Rows are points. Each copy is the shape, with its points in the same order, turned, moved and blurred by noise. Say if it was mirrored as well.
(in the rows, 128 means zero)

Shape (5 x 2):
[[175 122]
 [159 112]
 [142 111]
 [123 181]
 [ 78 140]]
Copy 1 (5 x 2):
[[124 182]
 [111 167]
 [111 149]
 [185 135]
 [150  87]]
Copy 1 is: mirrored
Copy 2 (5 x 2):
[[ 90 162]
 [ 94 144]
 [103 130]
 [171 169]
 [175 107]]
Copy 2 is: mirrored
Copy 3 (5 x 2):
[[130  81]
 [121  95]
 [121 113]
 [194 125]
 [158 175]]
Copy 3 is: only turned
Copy 4 (5 x 2):
[[173 136]
 [156 150]
 [135 151]
 [122  80]
 [ 84 116]]
Copy 4 is: mirrored

Shape (7 x 4):
[[ 76 157 156  92]
 [116  83  99 168]
 [113 170  98 108]
 [104 175  98 120]
 [158 134 107 173]
 [163 151 120 146]
 [107  88 107  80]]
Copy 1 (7 x 4):
[[ 69 103 151  87]
 [126 117 122 195]
 [110  82  96 100]
 [101  77  94 103]
 [124 137  68 152]
 [121 141  77 120]
 [151 102 170 129]]
Copy 1 is: only turned
Copy 2 (7 x 4):
[[ 58 151 104 109]
 [153  85  94 143]
 [112 183 105 126]
 [110 182  92 137]
 [156 122 132 178]
 [135 157 145 158]
 [125 113 100  72]]
Copy 2 is: only turned
Copy 3 (7 x 4):
[[129 152 131  63]
 [154  54 147 140]
 [ 86 134 130 119]
 [ 82 124 125 112]
 [128  79  95 160]
 [124 113  89 155]
 [152 134 187 127]]
Copy 3 is: mirrored

Shape (10 x 6):
[[ 93  83 161 115 123 142]
 [131 152 116  99  96  54]
 [170 157 126 185 135 121]
 [182  74 142 117 148  98]
 [138 126 146 130 147 114]
 [117 156 165 100  87 121]
 [ 96 151  89 170 106  80]
 [180 154 100 118  75 117]
 [126  85 148 185 119 119]
 [108 164 133 113 118 130]]
Copy 1 (10 x 6):
[[121 110 103 107 170 162]
 [ 51 150 161 144 112 111]
 [126 162  86 155  59 129]
 [103 107 134  71  76 153]
 [115 144 116 106 110 154]
 [109 125 145 172 141 153]
 [ 77 179  92 142 137  83]
 [114 115 148 164  85  89]
 [103 121  52 119 114 139]
 [122 168 151 155 144 136]]
Copy 1 is: mirrored
Copy 2 (10 x 6):
[[109 105 131  99 107  85]
 [135 197 131 191 100  72]
 [199 145 139 158 157 143]
 [145  97  90 176 139  83]
 [159 138 110 144 116 105]
 [136 182 137 112 124  63]
 [148 173 187 175  94 132]
 [130 196 133 173 179  96]
 [154  92 168 140 123 104]
 [132 183 125 116 112 115]]
Copy 2 is: mirrored
Copy 3 (10 x 6):
[[ 97 102  84 138 110  77]
 [199 177 114 142 101  95]
 [142 121 198 160 129 135]
 [134 108 130 147  36 124]
 [120 135 130 138 102 117]
 [155 128 108  95 141  95]
 [165 162 142 196 150  78]
 [214 108 138 144 120 141]
 [111  93 154 173 103  70]
 [140 144 110 131 154 116]]
Copy 3 is: mirrored
Copy 4 (10 x 6):
[[141 122 151 141 100  82]
 [ 78 127 110  95 187 135]
 [155 187 137 128 153 186]
 [134 118 205 107 145 151]
 [122 149 157 132 125 148]
 [109 145  98  86 116 110]
 [129 158  92 159 199 134]
 [153 131 100  69 164 171]
 [170 173 168 147 153 106]
 [115 137  92 128 118 138]]
Copy 4 is: only turned

Shape (15 x 9):
[[ 87 170 141 156 183  99 119 106 116]
 [142  88 102 146  96 102  96 165 139]
 [164 162 116 141 141 101 117 163 141]
 [158 123 124 132 166 182 167 134 125]
 [107 152 155 152  85  88 176  85 142]
 [ 57 102 172 124 179 105 176 107 138]
 [104 113 181  73 166 161 151  86 128]
 [111 120 122 145 119 144 115  85 161]
 [124 178 123  84  98 193 114 160 122]
 [ 93 157  91 131 102 121 112  87 134]
 [136  69 171 158 102 128 127 108 103]
 [ 79 131 169 142 175 101 133 160 140]
 [ 93 165 178  99 147  98 156 158 152]
 [134 173 100  87 168 166 126 176  77]
 [154 112 147 138 186 110 131 140 139]]
Copy 1 (15 x 9):
[[125 133  79 161  81 170 111  93 125]
 [150 103 109 103 182 113 160 132 146]
 [183 122 119 126 128 127 139 107  95]
 [145 124 165 103  91 178 131 171 116]
 [161  91 141 180 125 152  80  98 191]
 [ 86  91 101 140 116 214  64 124 149]
 [ 86 145 148 139 107 170  56 170 130]
 [ 98 118 147 143 113 124 137 127 163]
 [148 209 174 154 158 152 142 152 117]
 [123 156 135 143 123 125 138  87 182]
 [135  85 109 139 139 132 117 195 182]
 [118 104  83 154 139 194 108 116 106]
 [139 123 123 172 155 184  69 106  96]
 [171 211 120 103 118 178 137 145  91]
 [132  90 106 110 108 147 112 138  98]]
Copy 1 is: mirrored
Copy 2 (15 x 9):
[[100 189 168 152 155 172 129 150 128]
 [114 118 153 134 117  60  95 122 105]
 [ 96 132 151 108  88 125 114 154 120]
 [129 118  76 114 128 164  86 168 117]
 [110  84 170 122 188 148 165 129  97]
 [149 142 172 149 216 179  80 155 101]
 [187 134 123 107 180 204  85 125 126]
 [133 129 111 124 181 109 130 125 144]
 [133  85  98 140  96 159  97 102 189]
 [129 118 137 169 148 120 174 127 153]
 [122 125 116 116 175 116 101  83  63]
 [106 151 189 140 160 150  63 144 119]
 [119 112 206 121 151 178  86 135 144]
 [131 135 106 167  67 188  88 142 153]
 [123 161 146  97 134 136  79 159  91]]
Copy 2 is: mirrored
Copy 3 (15 x 9):
[[160 198 119 129 140 101 101 148 116]
 [134  76 165 166 153 156 132 153 101]
 [164 130 132 126 176 173 124 151 140]
 [117 111  52 110 142 141 134 122 143]
 [165 165 127 158  53 165 127 149 131]
 [114 195 121 121  88  97 148  96  92]
 [ 97 154 102 116  95  83 152 104 175]
 [101 134 117 174 107 132  98 154 137]
 [127 120  86 167 160 130 188 186 195]
 [123 151 131 162 106 132 109 207 137]
 [150  79 127 164  84 107 120 103 120]
 [146 187 134 143 151 113 152 101 100]
 [149 198 140 130 132 142 183 115 147]
 [148 126  79  97 192 103 179 187 155]
 [137 130 124 103 155 133 113  95 123]]
Copy 3 is: mirrored
Copy 4 (15 x 9):
[[ 97  87 169 166 194 125 112 116 149]
 [147  81 155 102 113 186 183 144 107]
 [143  69 151 158 150 144 147 141  73]
 [124 108  98 183 109 110 147 178 131]
 [123 154 162  82 176 114 107 149 114]
 [ 62 155 154 153 144 164  91 141 169]
 [137 165 128 184 110 132  86 130 179]
 [148 141 145 135 160 136 172 139 155]
 [157 126 159 173  79  78 169  97  96]
 [138 131 143 115 170 116 171  88 131]
 [156 106 154  94 109 148 124 182 174]
 [ 82 107 191 172 138 165 114 140 136]
 [ 98 141 184 171 129 144  92 123  90]
 [117  61 118 197  88  95 141  90 105]
 [124  85 133 178 145 170 118 172 130]]
Copy 4 is: mirrored

Shape (15 x 12):
[[130 163  95  99 155  98 120 146 179 111  79 160]
 [156 126 121 107 125 188  91 152 169 117 150  91]
 [157  97 191  85 158 140 126 168 127 155  77 133]
 [161 142 117 119 153  96 163 127 163 130 158 153]
 [ 98 137 158 181  78  99 128 150 176 126  97 160]
 [152  86 145 122 136 177 167  92 170 127  84 150]
 [151 152 165 104 132 180  86  96 156  99  97 157]
 [148 105 106 111 130 114 118 161 117 132 172 111]
 [ 96  98 142  97 147 190 156 124 150 143 140 113]
 [115 105 109 156 104  90 100  86 140  69 140 129]
 [198 149  93 147  97 126 118 152 100 137 116 174]
 [143 112 110 164 107 144  99  98 103 143 137 153]
 [164 177  99 176 136 104 127 105  98 108 145  99]
 [167 141 183  78 100 123 156 162  95 138  82 116]
 [113 100 171 107 162 103 125 174  99  53 126 128]]
Copy 1 (15 x 12):
[[ 87 170  65  90 114 165 118 150  96 148 121 154]
 [ 68 129 111 144 104 148 120 161 168 120  90  60]
 [ 42 109 138 115  75 191 101  99 121  74  85 148]
 [ 68 180 152  98 104 140 135 149 111 131 151 138]
 [ 82 127 112 124 156 114 137  68  60 169  85 133]
 [ 72 109 133 169  95 191 173 132  87 113 143 119]
 [ 56  83  80 115 127 180 162 129 157 143 134 112]
 [103 169 145 104 116 124  82 138 136  87 126  96]
 [ 66 101 150 172 113 147 118 178 124  96 127 137]
 [118 145 119 106 207 153 128 116 108 138 154  95]
 [139 145 109  88  58 120 131  73 131 133 142  97]
 [145 107 145 102 124 123 161 106 124 109 135  97]
 [149 166 162  94 135 137 136 110 175 168 154 125]
 [ 63 100 146 106  58 177  57  82 112 133 129 125]
 [ 62 151 108 131 161 167  64  82 152  81 141 162]]
Copy 1 is: only turned
Copy 2 (15 x 12):
[[127 185  78 149 164 150 138 136 168 125 111 157]
 [196 124 143 129 190 145 169 174 136 113 127  89]
 [146 208 122  99 141 100 149 215 104 158  87  90]
 [164 163 118 154 153  86 106 154 167 156 152 155]
 [110  96  70 109 130 164 121 151 116 179 137 154]
 [164 177 151 118 166 122 163 177  72 138 145 172]
 [127 165 134 145 171 172 139 212 101  81 136 137]
 [172 143 142 122 160 113 113 116 149 149 124  81]
 [181 168 140  85 122 130 189 143 127 120 165 119]
 [119 105 135 110 183 147  76  98 106 115 155 142]
 [123 146 175 187 146 147 115 156 157 180  99 121]
 [122 130 172 161 129 153 130 135  95 139 142 115]
 [ 95 102 162 167 143  83 111 117 166 103 114 122]
 [125 181 149  84 117 107 126 214 151 149  79 109]
 [ 90 175 117  63 188  98 117 152 148 142 149  72]]
Copy 2 is: mirrored

Shape (16 x 12):
[[ 99  88 106  95 157  68  96 146 122  99 141  86]
 [179 132 123 111 132 186 114 154  99 150 103 101]
 [126  90 195 144 118 152 188  92 101 134 129 154]
 [109 159  99  87 184  85 123 195 137 128 153 116]
 [ 86 170 146  77 153  84 100 164 137 108 143  70]
 [141 103 174 126  68 125 167 159  77 147 133 135]
 [128 121 139 130 121 128  86 143 123 110 188 133]
 [167 113 155 143 102 117 146 157 148 133 111 117]
 [187 102 192 127 105 120 156 110  65 143 126 159]
 [102  82 171 166 126 116 134 146  66 145 148 130]
 [152 121 144 115  75 147 138 109  80 147 117 140]
 [177 127 168 168  99 134 187 114  65 124 140 102]
 [124  81 213 123 138 108 117 150  93 125 155 112]
 [132 113 191 166 121  85 129 105  89 171 131 136]
 [ 95 154 128 110 169  81  84 186 118  63 114 121]
 [134 116 174 161  87 145 150 122  90 151 109 128]]
Copy 1 (16 x 12):
[[ 87 210 107 155 107 151 162 133 126 165 121 134]
 [135 103  87 120 147  92  84 123 104 184 176 163]
 [136 124 145  70 141  56  90 137 126 113  88 112]
 [ 84 154 101 204 119 148 127  71  99 172  95 146]
 [109 151  90 177 100 149 165  98 111 196  92  91]
 [164 120 138  99 112 112  60 164 114 143  87 128]
 [149 127 103 125 120 148 143 108  90 108 119 125]
 [143 112 148 152 162 107 109 166 120 145 120 133]
 [161 110 139  60 167 116  69 133 145 138  95 147]
 [151 175 156  94 101 120  76 123 102 133 111 111]
 [144  91 110  92 115 108  76 150 148 133 127 149]
 [199 110 173  87 132  76 106 121 138 163 103 158]
 [159 177 114  82 148 138 110 127  95 153  89  96]
 [150 144 164 100 137 128  82 118 157 127 117  78]
 [ 68 152 134 148 105 175 166 100  76 193 100 129]
 [150 101 147  92 115  92  74 152 135 141 120 102]]
Copy 1 is: mirrored
Copy 2 (16 x 12):
[[ 62 146 138 117 121 142  91  92 129 184  90 138]
 [156 120 103 108  65 109 159 132  84 126 121 110]
 [122 105  96 107 145 139 161 189 133 108 166 200]
 [ 75 148 174 142 132  96  81 125  83 149  94  86]
 [ 65 114 120 134 113  99  54 122 150 150 100  83]
 [108  73 117  72 144 109 170 133 122  97 135 161]
 [139 104 131 106 137 116  81 103 105 172 151 148]
 [127  70 142 120 117 154 157 136 121 128 130 130]
 [108  98 116  68 127 117 191 150 124 124 196 162]
 [ 99  81 107  72 145  96 136 156 107 157 120 197]
 [149 108  99  88 129 101 176 120 143 119 149 146]
 [138  88 149  43 101 121 160 182 151 113 153 163]
 [ 71  79  89  78 129 131 106 147 105 156 155 163]
 [ 98  81 116  89 155 107 165 176 139 189 152 155]
 [ 52 117 163 160  80  87  74  96 124 165 113 136]
 [138  73 100  95 129 105 169 160 138 128 138 167]]
Copy 2 is: mirrored
Copy 3 (16 x 12):
[[ 80 143  79 156 103 102 136  99 159 150 101  91]
 [118 111 112  78 166 131 140 127 132 151 153 187]
 [170 149 131  99  88 129 125  79  84  90 176 143]
 [ 47 183 101 135 138 135  98 133 148 130  80 128]
 [ 50 182  93 125 116 126 128 123 118 172  88  90]
 [143 163 129  85  75 126 165  75 112 113 133 193]
 [138 149 148 107 121  99 102  82 156 168 103 130]
 [103 128 146 143  99 139 134 101 123 153 164 176]
 [152 153 149  66  89 126 164  81 138  83 179 157]
 [138 147  87  83  62 132 120  61 142 118 136 146]
 [165 132 138  85 100 114 171 121 117 120 138 169]
 [149 119 158  87 112 179 171  35 114 102 150 162]
 [113 180  94  86  81 109 124  57 133 147 171 130]
 [156 162 119  95  52 169 138  90 151 116 168 129]
 [ 24 138 107 107 101  97 105 126 143 149  99  92]
 [155 132 131  82  78 147 142 103 104 129 147 165]]
Copy 3 is: only turned

Shape (15 x 12):
[[132 112 198 153 123 109  87 167  99 100 135 147]
 [176 144 165 145 109 126 131 164 132 130 107 117]
 [117 156  99 157  99 104 127  86 121  87 113  95]
 [112  62 144  90 112 134 119 179 115 106 116 145]
 [120 165 162 128 224 128 136 147 101  94 113 149]
 [107 156 115 135 145 124 155 132 101 220 147 119]
 [120 155  99 148 111 151 111  92 113 114 127  61]
 [117 160 101 152 102 186  98  13  98 101  98 157]
 [109 131 101  95 105 113 126 133  99  90 101 125]
 [118 162 115 123 125 130 102 181 119 237 110 152]
 [122 156 102 113 123 138  92 144 121  94 232 114]
 [147 133 112 159 121 136 124 105 124 107 134 154]
 [144 156 138 155 116 130 161 184  68  88 159 107]
 [118 100  97 150 117 133 100 153 111 123 100 130]
 [183 152 108 119 176 120  93  58  80 117  96 153]]
Copy 1 (15 x 12):
[[158 152 153 139 206 166 111 130 132 128 179 130]
 [101 121 161 111 161 163 132 137 163 144 144 140]
 [174  84 175 123 107 120 146  85 135 126 138 178]
 [152 136 124 176 151 144 128 116 157 125 170  60]
 [142  65 119 164 189 141  53 155 112 113 123 154]
 [ 88 108 136 143 116 100 151 165  57 156 131 138]
 [152 110 141 121  77 134 126  83 122 152 133 183]
 [217  82 123  99 140 110 146  52 106 194  72 163]
 [155  86 167 174 124 132 132  82 138 130 136 113]
 [ 54 108 118 177 161 135 190 146  81 181 141 132]
 [127 191 137 173 130  91 103  74 118  91 122 174]
 [170 120 140 128 153 118 148 120 143 135 102 156]
 [130 146 203 160 136 122  77 146 152 144 138 153]
 [164 116 129 176 128 148 160 125 148 155 152 136]
 [177  76 133 134 154 186 131 107  90 126  46 154]]
Copy 1 is: only turned
Copy 2 (15 x 12):
[[143 141 143 114 125  75 114 163  98 134  81 192]
 [158 143 144 134 174  89 114 104 115 114 120 158]
 [ 90 111 181 119 134 126 127 134 175 143 157 131]
 [152 125  89 124 140  85 188 168 137 135  73 152]
 [109 114  93  86 153 117  48 145 103 148  69 111]
 [156 177  75 114 129 175 101 143 135 108 172 126]
 [110 107 165 125 127 173 123 111 183 116 135 148]
 [ 68  98 156 129  30 120 116  83 160 104 140  99]
 [ 96 106 113  99 146 101 161 145 168 131 128 136]
 [171 148  51 138 142 128 103 153 115  50 176 147]
 [ 64 119 105 161 138 180 142 145 114 160 119 208]
 [117 113 140 143 107 117 127 118 114 149 137 127]
 [138 127 111  98 162 115 108 106 143 187 125 203]
 [159  87 120 124 121 112 146 160 143 121 130 144]
 [ 87  92 143  67 102 135 116 101  77 101 127  89]]
Copy 2 is: mirrored
Copy 3 (15 x 12):
[[121  81 118 195 114 117 142 109 116 112  88 108]
 [124 103 113 130 105 129 122 142 130 129 139  70]
 [ 86 144 123  89 186 159 166 108 136 130 108 122]
 [137 117 119 185 124 149 111 185 137  80 111 154]
 [136 121 124 178  92 161 127  58 135 135 186 154]
 [144 148 136  74  93  79  87 113 112 146 147 168]
 [108 166  86  85 158 135 175 119 116 140 137 138]
 [102 128 167  66 122 191 249 131 106 127 135 166]
 [124 153 136 134 171 154 128 133 146  82 133 145]
 [152 176 152 100  45  71 100 137 129 108 122 128]
 [201 162 110 143 171 148 148 105  84 147  71 135]
 [108 122 156 121 130 171 148 131 101 150 118 131]
 [128 115  99 141 158 142  99  96  68 106 135  93]
 [ 85 162 129 149 116 141 138 156 117 116 115 136]
 [122 136 199 144 132 138 205 108 119 153 200 148]]
Copy 3 is: mirrored
Copy 4 (15 x 12):
[[ 70 173  78 141 130 132 116 145 133  74 108 173]
 [124 121  95 115 105 168 135 175 130  98 107 161]
 [125 131 132 120  67 108 118 125 120 119 175 101]
 [ 85 130 150 146 184 147 127 115 153  79  97 151]
 [ 85  91  51 107 113  82 156  94 149 129 111 193]
 [162 110 127 142 101  53 159 166 126 124  50 132]
 [164 145 130 101  75 102 157 117 109  93 154 108]
 [185 167 110 108  44 107  67  42 147 112 122 109]
 [108 110 157 146 105 120 129 106 165  99 142 132]
 [159 116 109 140 120  91 159 192 198  97  32 123]
 [177 149 109 156 154  58 135 145 126  72 184 176]
 [144 146 110 110 108 112  87 127 136 129 129 148]
 [104 106 132 103  99  93 125 167 108  65 142 201]
 [112 150 142 100 134 115 129 134 165  98 113 118]
 [146 165 107 120  59 115 132  81 180 175 117 179]]
Copy 4 is: mirrored

Shape (17 x 12):
[[110 152 136  96  96 143 162 121 113 139 171  83]
 [179 151  94 155 125 143 102 130 122 100  67 133]
 [122 129 150 110 124 165 132 102 144 133 152  81]
 [114 129 119 151  77 138  98  88 120 132 173  51]
 [123 122 183 103  86 109 148 170 150  86 119 165]
 [ 99 151 143 173 116 177 130  86 114 152 155 105]
 [154 156 120 183 147 121 133 139 105  44  99 113]
 [ 88 123 101 170 134 178  86 139  97 151 151  55]
 [130 131 110 121 169 109  97 121 136  52  99 154]
 [158 134 197  94 123 112 172 179 190  87 120 123]
 [ 86 111 102 143 122 151 154  96 105 152 148  66]
 [169 130  92 178 151 109 124 142 150  97 136 149]
 [121  97 188 113 126 123 139  93 113 152 144  75]
 [157 148 179 116 124  86 135 168 129 109 128 148]
 [168  91 178  96  93 120 178 164 134  98 125 145]
 [110 122 176 115  95  91 168 140 172 123 101 113]
 [136  96 202 107  94 127 164 148 167  83 136 133]]
Copy 1 (17 x 12):
[[132 179 144 183 130 115 121 134 103 109 180 155]
 [209 143 147  96  94 163  81 142 157  96 120 101]
 [143 144 152 147 123 103 142 150  91 107 174 132]
 [161 173 202 155 117  74 136 141 138 155 174 145]
 [134 128  66 167 141 180 120 111 149 148 135 136]
 [114 146 192 110 122 115 103 126 100 144 172 125]
 [192 139 150 146 138 149  87 104 153 116 107  37]
 [149 197 211 132  77  85 130 164  92 146 110 113]
 [160 138  98 116 106 127 128 105 172  83  97  76]
 [172 103  66 186 186 162 138 152 128 115 135 130]
 [137 180 209 146 109 103 153 110  90 100 142 136]
 [158  89 164 148 109 138  84 135 163  94  83 114]
 [182 142 134 151 129  86 148  95  72 128 167 158]
 [165 124  79 164 157 132  83 107 128 132 119 132]
 [168 112  80 194 125 176 123 112 112 123 153 148]
 [160 139 112 152 181 163 153 110 122 131 130 163]
 [158  96  80 174 150 169 160 113 125 144 170 142]]
Copy 1 is: mirrored
Copy 2 (17 x 12):
[[122  81 117 154 118  80 165  93 128 129  81 100]
 [138 177 152 176 127 103  91 135 137 137 136 188]
 [121  87 147 163 128  80 173 122 100 123 125 127]
 [113  59 125 170 136  96 191 118 143 191 104 165]
 [106 139 135 111 100 147 132 160 139  63  86 112]
 [141  60 101 143 129  75 140 128  86 152 130 156]
 [192 131 139 183 100 140 105 176 124 131 100 173]
 [127  46 109 207 165 124 146 100  96 171 132 170]
 [157 182 172 163 113 158 136 177  73 134 113 142]
 [123 120 171 145  59 141 133 138 143  34 113  87]
 [143  48 121 177 156  86 139 111 113 180 105 101]
 [170 135 161 131  95 163 110 131 124 150 159 162]
 [137  81 125 175 153  89 203 144 134 112 138  90]
 [142 160 101 137  91 152 144 137 138  80 125 109]
 [134 136 156 115 131 120 136 133 177  50  99  91]
 [101 105 134 145  90 109 146 167 142 109 120  72]
 [122 106 163 116 118 124 156 162 155  49  98 104]]
Copy 2 is: only turned

Shape (18 x 12):
[[143 111 126 120 120 109 151 112 147 117 105 185]
 [159 206 126 146 140 142 144 177 148 133 110 120]
 [148 167 132 175  94 111 133 103  76 207 143  88]
 [127 115 135 107  99  92 127  78 129 105  98  96]
 [132 137 121 111 187 244 115 135 151 147 142 174]
 [162  95 117 102 113 115 118 184 108 133 132  94]
 [161  94 147 109 119  91 133 122  53 110 151 104]
 [114  93 127 228 109 126 110 137 145 118 127 129]
 [149 163 120 108 110  88 107  94  97 110  99  98]
 [ 70 120 140 112 206  90 169 149 109 149 122  85]
 [138  99 153 231 164  96 111 105 136 127 220 146]
 [120 139 149 102 107 178 116  95 117 123 140  86]
 [126 102 175  98  89 109 116 135 138 118 150 113]
 [155 137 143 134 103 119 155  95 151 101 103 148]
 [132 104 121 130 121 117 104 171 148 110 117  87]
 [171 117 123 114 107  95 165  86 105 138 127  88]
 [152 143 132 101 113 128 116  81  91 192 213  93]
 [164  90 195 103 101 124 102 139 143 149 100  93]]
Copy 1 (18 x 12):
[[100  69 138 138 150 106 102 147 117 127 132 107]
 [ 94 137 208 100  92 169 142 135 144 105 163 113]
 [163 128 156 130  70  90 157  40 121 115 152  90]
 [169  90 135  87 167 103 140 127 113 125  92 115]
 [ 68 157 121 182 129 123 179 192 168  80 195 128]
 [138 131 144 150 149 188 139  95 157 134  90 113]
 [142 116  95 111 151 127 113  65 174 139  99 103]
 [169 123 145 148  46 100 101 160 138 125  95 148]
 [157 122 173  81 167 102 138 104 137 130 111  90]
 [169 143  75  98 122 184 127 132 111  73 143  51]
 [140 159  97 140  60  73  46 111 149  63 128 167]
 [146 132 115 109 144 106 203 123 151 126 144 141]
 [119 122 101 107 145 136 142 107 117 139  96 162]
 [118  66 156  99 129 100 122 142 132 117 127 133]
 [157 133 154 131 131 174 130 147 137 125  89 133]
 [168  75 143 116 155 118 135  64 141 101 125 109]
 [148 161 116 140 153  84 160  31 120  93 163 140]
 [107 109 126 124 127 148 181 103 120 106  52 135]]
Copy 1 is: mirrored
Copy 2 (18 x 12):
[[146 130  96 133 124 149 131 116 150 172 159 114]
 [141 191 172 163 152  91 143  93 146 154  97 132]
 [164 147 218 154 118  97 131 194  78 148 148 119]
 [158 144 122  94 128 120 124 165 145 108 155  73]
 [ 82  73 156 153  98 100 158  49 157 131 110 178]
 [ 83 187 128 115 103 100  89 163 135 145 123 137]
 [104 133 114 125 138 126  89 211 102 132 115 114]
 [158 164 169 157 121 171  91 138 157 103 188 177]
 [137 157 145 114 145 117 119 153 111 119 129  53]
 [188 147  82 141  95  51  91 135  95  99 104 155]
 [182  98 179 138 157 181  43 149 121 138 139 209]
 [118 113 164 103 110 104 158 157 149  91 110 121]
 [139 147 130  94  92 139 112 181 171 137 105 127]
 [158 136 126 128 157 139 147 139 170 153 152 102]
 [118 194 138 110 109 111  86 132 161 109 136 138]
 [139 136 133 101 155  89 121 193 117 152 155 103]
 [129  88 200  78 111  98 121 190  78 157 103 136]
 [122 146 150 125  81  98  91 186 205 147 122  98]]
Copy 2 is: only turned
